Every row gives one point. Examples show where two turns around zero, p and q, send a point. Where does a point land after both, in the order given? Backwards means that the second turn is done in reverse. Each puzzle has new turns, and all numbers are rounded.
(in the rows, 128 means zero)

Turn p:
[171 178 144] => [178 138 172]
[126 106 113] => [123 119 103]
[111  99 157] => [ 94 101 135]
[104 129  98] => [117 154 102]
Turn q:
[120 104 145] => [100 117 128]
[153 104 159] => [107 102 160]
[136 116 115] => [135 111 121]
[103 188  94] => [170 183 104]
Where do these land?
q, then p: [144 102  91] => [139 100  90]
p, then q backwards: [ 91 166 111] => [ 94 166 152]
q, then p: [137 133 130] => [130 121 135]
p, then q: [165 127 186] => [ 77  95 160]
q, then p: [103 112 123] => [120 147 106]

Turn p:
[101 134 155 135] => [ 94 146 135 127]
[145  92 132 106] => [145 112 142  91]
[ 97 114 132  80] => [113 135 100  79]
[ 92 122 133 176] => [ 79 110 140 156]
[146 168 124 140] => [145 151 124 163]
[187 137  92 131] => [192 113 128 152]
Turn q:
[127 156 159 183] => [103 157 168 169]
[119 120 124 159] => [125 126 128 161]
[148 124 124 131] => [145 123 140 128]
[153 126  98  87] => [167 123 114  90]
[ 87 101 177 119] => [ 66  97 123 124]
[133 141  86  90] => [162 142  95  97]
Where do these land?
q, then p: [140 155 138 131] => [125 159 129 131]
p, then q: [152 142 115  86] => [171 141 139 104]
q, then p: [152  99 142 115] => [130 118 149  93]
q, then p: [148 134 105 180] => [135 134 169 171]
q, then p: [ 44 128 125 151] => [ 86  91  81 175]
q, then p backwards: [132 110 143 106] => [120  97 124 123]

Turn p:
[131  87  90 117  99  91] => [ 95  93  87 116  98 106]
[116  94 164 126  99 118] => [ 83 114 146 146 108 146]
[134  93 154 137 178 117] => [113  92 152 140 177 122]
[134 174 157 139 125 106] => [146 148 174 127 110 107]
[139 158 137 107 118 157] => [159 144 136 120 115 159]
[149 172  71 158 113 142] => [179 161  85 137 110  97]
[ 94 117 123 112 165 164] => [119 143 116 111 179 158]
Turn q:
[ 92 124 119 121 118 145] => [101 143 108 125 120 148]
[ 90  96  77  87 121 121] => [ 77 102  77 114 101 125]
[ 99 153 157 133 119 128] => [118 167 138 111 146 136]
[117 132 125 139 147 190] => [138 137 108 154 137 184]
[158 149 168 116 140 115] => [163 125 156 100 152 122]
[196  62 123 154 143 104] => [145  56 177 166 103 106]
[164 139 144 142 105 133] => [165 140 152 130 111 123]
[109 168 111 133 130  90] => [119 154 108 124 152  83]
Where do these land?
q, then p: [ 98  90 186 122  95 134] => [109 162 163 117 118 191]
p, then q: [173 177  79 190 118 132] => [175 127 142 158 113  43]
q, then p backwards: [128 103 121 128 144 142] => [141 101 139 122 123 136]
q, then p: [140 142 112 133 161  94] => [118  99 132 122 151  91]
q, then p: [116  97 144  93  90 127] => [104 137 125 106  96 171]
p, then q backwards: [150 137 155 109 148 144] => [153 122 161 129 145 145]
q, then p backwards: [ 91 151  99 121 140 122] => [ 98 108  92 144 132 136]

Turn p:
[ 87 146 125 142 102 138  99 165] => [ 83 156 109 136 149 132  98 151]
[138  79 155 106 152 138 114 150] => [135 109 160  93  99 126 108 162]
[ 88 128 169 144 142 142 124 120] => [ 85 123 170 136 131 125 115 119]
[139 168 163 163 146 145 144 148] => [116 156 170 160 144 139 160 146]
[133 139 100 135 169 165 123  91] => [148  95 146 122 180 148 134 108]
[155 104 136 124 102 104  99 101] => [165 140 124 128  99 118  92 106]
[134 144  84 137 141  99  99 113] => [158 114  99 151 161 106 112 124]
[137 106 129  92 108 123 148 113] => [136 125 114  96  96 125 138 107]
[118 123 132 152 103 125 169 125] => [106 129 117 151 101 151 149 113]
[150 143  88  84 116 100 161 155] => [147 133  71 106 120 107 174 145]
Turn q:
[126 104 142 138 143 107 145 121] => [121  96 136 136 153 125 123 124]
[152 101 123 121 115 152 139 126] => [144 103 119 116 110 119 133 155]
[192 206 136 130 155 106 139 118] => [199 167 189 126 147 148 111 112]
[104 128 115 136 151 108 123 145] => [101 142 123 130 159 139 122 128]
[ 98 140 128 111 124 176 117 167] => [ 95 156 123 119  95 148 164 150]
[126 126 134 147 152 116 110 149] => [111 133 134 143 142 153 108 136]
[104 127 103 131  31 129 113 135] => [121 160  78 160  86  61 137 132]
[176 103 135  63 111 128 105 111] => [141 108 148  77  81  97  89 134]
[110 123 117 148 158 144 127 110] => [127 117 104 123 145 161 138 116]
[110 135 147 145 112 123 126 117] => [123 126 125 156 122 124 136 105]
[111 115 127 139 154 119 165 109] => [128 100 126 124 168 132 149 115]
Where do these land?
q, then p: [110  84 144 108 163 142 144 129] => [ 96  92 132  89 103 133 120 135]
q, then p: [119 136 146 129 106 123  83 129] => [116 152 114 147 141 134  99 102]
q, then p: [122 170 119 168  90 126 111  86] => [176 136 113 170 152 149 136  89]
q, then p: [117 104 122 138 142  92 118 161] => [101 110 140 140 152 110 103 155]
p, then q: [131 157  99  92 125 143 157 101] => [152 110 130  79 157 119 147 115]
q, then p: [137 107 164 101 160 117 158 138] => [105 114 167 105  89 116 120 138]
q, then p backwards: [147 122 112 108  99 146 164 109] => [156 126 119  89 151 100 139 130]
q, then p: [115 172 122 172  95 138 103 147] => [128 158 115 179 166 157 145 119]
p, then q: [153 100 125 135 171 124 114 151] => [115 113 152 142 115 128 106 175]

Turn p:
[ 61 142 104 104 183 112 114 105 107 137 152] => [101 135 150  79 171 127 137  88 145 117 185]
[ 85 145 143  95 166 129 170  93 119 135 148] => [118 136 192  99 140 113 157 105 152 102 146]
[129 124 143 160 133 164 123 144 170 166  86] => [114 119 142 160 144 146  85 149 162 159  92]
[149 165 143 133  57  81 105 133 102  90 137] => [147 169  96 135  93 113 109 126  49  97 128]
[ 80 114 116 111 176 143 147  85  82 187 148] => [ 95 117 190 115 179 124 177  98 138 157 168]
[150 112 127 137 117 154 107 106 146 101 114] => [163  97 114 138 130 148 115 118 124 125 104]
[169 142 150  94  81  85  98 144 128 103 181] => [177 155 102 129  64 107 118 136  87 118 171]
[123 116 105 138 112 178 138 165 138 128 104] => [101 106 120 120 117 170 123 155 135 148  93]
[150 114 134 123 160 144 128 147 123 126  79] => [131  99 120 118 156 109 122 167 144 138 100]
[160 135 122 174 142 150 140 145 140 128 128] => [128 129 111 167 139 154 135 161 149 118 113]
[160 144 104 111  74  63 128 122 139 111 146] => [160 185  84 123  85 108 138 104 100 128 125]
[121  83 144 157 134 132 139 145 141 122 113] => [101  90 115 154 119 116 121 128 149 128 110]
Turn q:
[112 144 172 119 143 111 137  94 160 143 139] => [130 119 165  97 141 118 170 106 139 151 132]
[163 163 100 135 144 166 104  99 148 179 173] => [178 123 134 114 138 181  98 117 180 168 151]
[163 145 131  96 105 149 111 107 132 108 166] => [167 144 132 100 144 142 116 115 144  90 161]
[100  98 152 172 114  93 141 180 125  93 151] => [ 91  96 140 183 119  80 134 129  99 112 162]
[167 114 116  88 163 112  99  94 116 108 148] => [163 113  99  73 143 125 100  95 108 118 128]
[102 165  95 126 159 182  91 115 129 160 111] => [105 159 128 101 133 168  84 139 169 174 113]
[100  89  83 146 101 182 157 129  90 120  88] => [ 77 142  91 157  78 173 120 146 135  93  96]
[154  92 156 102 103  89 119 132 163 120 113] => [162 104 160 110 126 102 146 149  89  98 115]
[120 138 155 164 149  86  95 108 111 139 107] => [128 137 154 136 120  98 117  86 103 170 102]
[101 154 112 144 150  97 159 115 156 147  77] => [116 126 123 129 119  97 161 142 158 172  74]
[101 108 124 109 136 131 179 178 119 132 127] => [ 89 114  93 145 138 132 163 169 111 127 142]
[152  98 128 140 140 143 150 169 110  83 102] => [104 110 100 165 156 125 115 136 105  84 104]
[ 85 155 110 163  96  99 129 123 141 127 132] => [118 143 143 148  84  87 135 132 161 146 140]
[171 129 160  89  90 151 122 149  92 135 158] => [163 162 129 134 154 165 134 131  90  93 172]
Where do these land?
q, then p: [113 128  84 145 107 150 154 106 130  83  94] => [122 140  94 103 112 148  90  97 135 109  79]
p, then q: [146 129 124 167 112 123  60 166 170 128 158] => [148 126 137 147  99 152  49 138 162 134 160]
p, then q: [116 132 124 157 172 168 107 106 157 157  79] => [105  87 163 103 162 149  97 129 127 164  88]
p, then q backwards: [150 122 122  73 108 139 125 190  71 135 158] => [ 78  93 118  70 110  91 127 156 137 175 144]
q, then p: [111  92 164  98 154  97 128 117 128 129  94] => [103 116 152  92 140  80 154 130 102 136 114]
q, then p backwards: [ 99 118 106 201  99 160 135 139 127 150 179] => [111  94 157 164 124 150 121 151 170 159 196]
q, then p: [135 147 162 122  49 150 136 134 122 133  98] => [127 150 144 144 117 139 114 175 114  59 101]
q, then p: [119 105 109 100 117 126 136  86 129 111 139] => [151 125 125  92  93 133 142 110 115 129 110]
p, then q: [131 143 150  90 164 152 175 126  99 107 128] => [114 113 124 127 172 103 171 142  95  92 133]
q, then p backwards: [163 144 116 132 138  97 146 129 180 143 123] => [177 101 138 106 160 144 134 110 137 130 105]
q, then p: [156 127 145 127 126  91 116 125  97 126 141] => [151 139 121 143 152 115 161 126 100 124 139]
q, then p: [ 96 150 129 125 190  81 119 111 126 134 145] => [127 157 149 118 141  93 147  89 142 180 153]

Turn p:
[ 88 151  93 116 160 132 128 153 139 109 131 139] => [106 156  87 105 119 100 114 145 132  98 128 134]
[120 144  77 178 117 172 134  60 141 125 119 127] => [150 113  88 166  79 161 128  90 156  82 102 115]
[102  95  70 120 123 121 103 152 130 140 142 112] => [107 104 105  99 101 101  80 128 122 142 109 110]
[128 144 203 102 111 112 131 128 133 142 126  90] => [109 147 199 121 161 144 158 127 109 128 132 108]
[153 128  73 137 170 122 148  59 189 117 113 137] => [112 112  58 154 110 119 173  71 179 121 140 111]
[131 143  96 169 161 107 123 154 115 130 123 110] => [136 144 101 163 140  90  92 132 125 125 127 106]
[117 107 209 133 110 104 106 154 124 134 156 147] => [116 123 202 129 143 113 132 136  89 141 138 178]
[127 133  85 127 111 126 152 173 139 150 150 144] => [107 134 106 133  87 120 110 176 129 155 130 121]
[166 148 173  96  94 128  92 118 119 118 114 144] => [168 126 188 102 140 136 154 133 158 133 146 137]
[106 111 107 138 140 137 142 180 127 132  74 133] => [113 121  95 130 161 116 108 175 138 129  84 134]
[159 128 106 130 181 178 135  95 150 133 129 122] => [114 116  83 145 140 163 120  98 166 107 167 121]
[129 127 193 101 101 111 132 104  63 147 126 144] => [166 161 183 108 149 167 143 113  99 164 116 156]
[137 105 178 118  84 114 138 134  96  87 161 115] => [160 107 170 108 131 136 154 140  61 136 145 132]
Turn q:
[129 110 116 156  89  83 111 159 127 129 149 175] => [107 103 100 137 154  82  73 133 139 106 138 143]
[ 75 131 152 102 173 129 116 123 124  77 128 122] => [ 92 138 169 121 154 159 161  78 119 107 127 124]
[100 106 140 112 156 113 156 140  66 116 106 130] => [ 64 142 127 138 123 125 165 132  83 113 126 127]
[146 153 117 196  99 143  93 131 150 197 144 108] => [176 123 132 173  86 103  70 137 166 168 148 112]
[128  81 134 107 164 163 140 138 112  91 153 142] => [117  98 146 142 156 164 169 147 106  89 138 143]
[141 122 104 160  64 151 114 129 152 127 111  94] => [154 146 113 127  94 129 101 157 193 108 126 118]
[128 125 170  71 143 107 141 127  88  96 159 117] => [106 103 149  80 122 127 162 107  73  96 138 127]
[119 111 141 127 146 107 167 108 155 131 129 114] => [136 133 139 123 137  97 175 122 137 139 116 145]
[173 153  92 155 116 125 100 167 173 163 105 107] => [160 140 144 126 128 119  65 175 162 170 106 110]
[142 134  76 131 101 131  88  99 156 187 116 120] => [151 111  89 130 116 133 102 140 180 186 129  92]
[145 139 135 132 158 123 139  94 102  83 125 142] => [142 140 117 135 148 136 152 105  86  98 105 109]
[120 181  92 131 102 145 155 132 146 165 134 133] => [157 169 105 117 127 127 106 138 137 171 171 138]
[116 118 195  85 154 143 143 118 113 101 103 161] => [102 119 134 117 122 165 162  93  83 112  95 177]
Where do these land?
q, then p: [104 116 120 132  91 138  90 158  90  91 167 173] => [140  95 107  94 105  98 101  97  96  76 151 155]
p, then q backwards: [143 153 160 120 136 150 135 112 164 140 124 149] => [ 81 100 126 128 130 160 138 133 141 114 129 115]
q, then p: [164 156 169  90  97  97 145  94 105 140  99 134] => [172 138 119  77 113 146 138 129 151 172  88 105]
p, then q: [ 86 105 114 158 155 105 150 156 129 136 126 154] => [ 82 150  96 155 151 116  97 121 125 145 127 110]
p, then q: [134  97 123 135 124  99  77 156 161 168 146 136] => [ 93  85 130 134 117  91 117  87 162 148 118 145]
q, then p: [116 116 108 137 151 164 162 107 104 108 158 126] => [139 136  96 161 120 145 130 146  88 117 164 120]
p, then q: [169 103 175  95 161  92 136 103  96 117 122  78] => [152 106 152 146 112 125 197 120  73 164 138  97]
p, then q: [137 163 176 124 128 148  96 153 107 150 120  84] => [141 118 201 130 111 151 120  93 105 116 112 128]
p, then q: [165 123 115 139 121 161 145 157 143 169  96  81] => [122 131 194 163 112 143 131 152 176 138 128 120]
p, then q backwards: [157 154  89 169 153 141 116 140  93  85 161  99] => [160 161 101 176  95 136 122 115  92 124 181 140]
p, then q: [ 88  99  98 166 163 165 135 104 135 106 105 155] => [117 144  77 152 185 156 128 138 155 106 107 107]
p, then q backwards: [103 143  97 133  86 114 121  85 150 124 158 146] => [126 128 183 131 101 132 129  95 107 142 111  87]
p, then q: [140 165  90  90 140 128 127 119 169 166 107 117] => [147 157 156  94 132 126 138 114 187 161 145 133]
q, then p: [ 88  99 159 105  87  90 155 147 146  92 103 159] => [117 156  90  82 112  96 173 122 142 113 103 178]

Turn p:
[106 115 128 160 166 139  95 115 103 151 137 114 141  89] => [107  82 102 117 132 137 115  87 147 102 145 147 129 154]
[169 101 129 143 105 137 125 146 139 131 116 141 177  84] => [118 137 145 133 109 114 115  71 132  99  82 114 143 108]
[135 115 161  96 107 144 120 122 171 117 137 101 159 153] => [159 135  96 159 115 109 124 122 123 159  98  89 107 122]
[152 140  96 139 126 158 153 117 134  73 161 114  96 120] => [147 151 139 104 191 114 132 140 154 110 146  94 121 106]
[120 165 148 107 132 119  86 163  97 144 107 141 107 100] => [116 114 151 117 108 136  98 154 127 122 115 139 158 192]
[108 156 109 112 108 108 150 118 105 155 128 121 141 143] => [114 154 129 131  93 124 151 144 152 146 152 149 125 135]
[ 93 108 145 166 174  91 128 120 119 141 157 159 140 156] => [117  78  94 110 115 127 154 122  85 134 165 157 146 107]
[159 119 150 117 143 124 113 124 156 145  96 114 146 109] => [134 110 131 161 114 157 105 105 137 136  96 114 140 123]
[133 162 134 156 119 154 119 100 170 127 114 148  95 163] => [126 134 124 164 136 149 117 171  99  98 156  91 109 113]
[165 102 153 116  99 107 126 114 121 125 160 118 133 140] => [183 125 133 109  96 114 126 117 130 136 120 119 115 105]
[135 150 156 101 121 155 163  98 127 125 102 143 124 143] => [104 132 155 134 116 141 127 152 128 160 130  87  95 118]
[153 109 109 102 151 120  92 116 111  90 102 148 137 147] => [151 140 139 107 140 176 151 100  97 140 118 108 139 152]
[107 117  92 154 114 162 163 158 142 101 114  86  99 150] => [115 180 103 131 192 119 111 148 133 126 123 153 101 106]
[ 81 142 113 115  91  91 145 135 128 139 126 154  89 127] => [125 143 167 148 123  97 144 165 111 135 156 173 128 145]
[124 144 116 133 131 111 149 136 111 124 129 123 142 110] => [110 139 136 116 126 119 130 120 148 137 139 138 152 124]
[109 105 110 132 161 128 120 166 115 160 162 123 122 115] => [122  94 102 109 141 117 147 131 143 109 107 175 141 139]
Turn q:
[158 122 136 158 164 146 123 142 105 102 114 133 128 140] => [114 109 129 137 114 154 171 122 109 116 164 136 127 127]
[116 122 140 132 113  75 116 140 123 207 110 125 126  92] => [145  99  92 119 193 114  93 137 131 120 116  76 145 120]
[107 116 138 106 119 140 114 112 128 125 133 106 116  31] => [132 105 152 110 125 132 135 152 190 150  93  66 105 122]
[106 116 148 110 107 119 138 134 108 105 112  90 135 153] => [107 151 160 133 118 109 127 144 122 106 123 118 172 129]
[154 126 150 120 101 136 104 142 126 128 116 163 114  76] => [141 122 141 132 145 177 120 137 139 136 125  93  99  89]
[124 136 121 125 117 140 176 114 127 142 124 165 109 121] => [165 130 140 145 160 129 141 126 133 134 102 159 116 123]
[152 118 106 109 115 145 198 137 193  98 170 145 126 150] => [142 205 108 121 110 133 155 119 124 120  78 181  90 133]
[140 152 155 101 170  85 118 127 103 122 141 156 165 150] => [120 145  88 149 134 152 123 130 152 152 177 145 178 127]
[115 122 120 110 177 137 107 140 118 192 148 129 110 134] => [164 114 111  94 153 122 120  91 140 133 162 111 134 172]
[109 119 117 153 111 135 107 140 107 153 136 144 149 141] => [126 110 133 120 144 136 105 135  86 150 133 126 134 149]
[111 139 128 125 100 117 142 119 138 100 125  50 113 148] => [ 96 154 152 128 100  58 130 139 129 100 115 117 136 119]
[123 145 121 130 105 114 134 133 136  94 156 122 116 137] => [100 161 138 124 127 110 124 142 130 137 128 147 109 116]
[166 152 134 110 111 144 137 120 133 111 109 154 149 147] => [147 148 127 161 103 150 127 116 113 137 128 148 135  90]
[112 154 110 126 162 135 127 143 135 102 124 140 150 128] => [ 97 122 122 131 117 139 142  94 140 155 127 149 138 133]
[117 117 149 163 133 141 114 108 125 151 129  58 122 151] => [124 110 132 138 104  74 129 139 106  97 147  92 128 166]
[143 119  83 136 132 123 107 110 117 108 117 140 140 130] => [123  95 124 104 102 138 123 137 120 137 132 159 131 108]
[121 103 121 161 138 141 114 115 156 136 110 157 107 146] => [132  97 128 133 129 147 110 116 115  94 125 153  98 150]
Where do these land?
q, then p: [141 149 107  81 127 167 136 150 120 129 134 140 131 107] => [121 110 152 154  97 144 120 136 171 129 124 103 108 116]
p, then q backwards: [116 131 113 121 123 117 156 102 123 154 116 102 129 100] => [114 162 137 116 150 131 123 108 131  95 132 146 110 123]
p, then q: [148  86 152  88 109 109 166 118 112 133 137 141 120 163] => [181 136 135 134 174 134 138 132 134 110 119  91 124  91]
p, then q: [132 157 131 176 129 111 113 155 166 108 162 106 150  97] => [ 80 108  77 109  87 131 115 153 132 157 122 136 142 118]
p, then q: [109 175  86 124 161 124 100 141 140  97  98 131 132 150] => [116 132 122 137 110 106 155  91  93 172 140 148 152 166]
q, then p: [125 104 150  87 160 138 126  99 102 141 105 157 175 150] => [119 154  92 124  96 126 144  96 121  94  96  82 116 100]
q, then p backwards: [ 79 101 129 116 120 117 134 128 140 116 136 160 108 165] => [122 129 104 137 117 128 111 161 102 131  93 116  92  96]
q, then p: [130 121 162 104 103 111 115 126 143 123  94 110  92 103] => [145 125 120 150 167 115  78 109 134 140 128 107 149 138]
p, then q: [132  91 114 129 137 167 123 125  95 107 132 103 117 140] => [158 126 141 111 116 123 134  92 169 111 145 149 124 119]
q, then p: [139 115 121 169  89 140 163 136 106 117 152 150 157 120] => [ 77 129 140  88 117 144 115 156 131 124 104 163 127 128]
p, then q: [114 148 137 140 159 136 139 149 121 129 105 102  99 139] => [120 117 131 102 133 152 116  86 122 144 136 121 126 156]
q, then p: [134 115 150 144 129  73  76 160 159 153 117 131 128 123] => [146 135  89 125 186 132 143 106 143 120 140 134 125 183]
p, then q: [145 163  93 166 125 150 153 102 182 142 140 133 109 110] => [ 59 129 116 132 117 130 170 138 148 135 113 116  85 147]
q, then p: [128 142 150 124  98 129 124 141 117 147 134 111 158 147] => [124 139 102 109  99 135 111 120 151 122 144 138 145 142]
q, then p: [147 123 124 151 151 131  94  89  95 123 157 142 115 106] => [160 109 124 120 137  98 145 152 128 104  85 153 114 107]
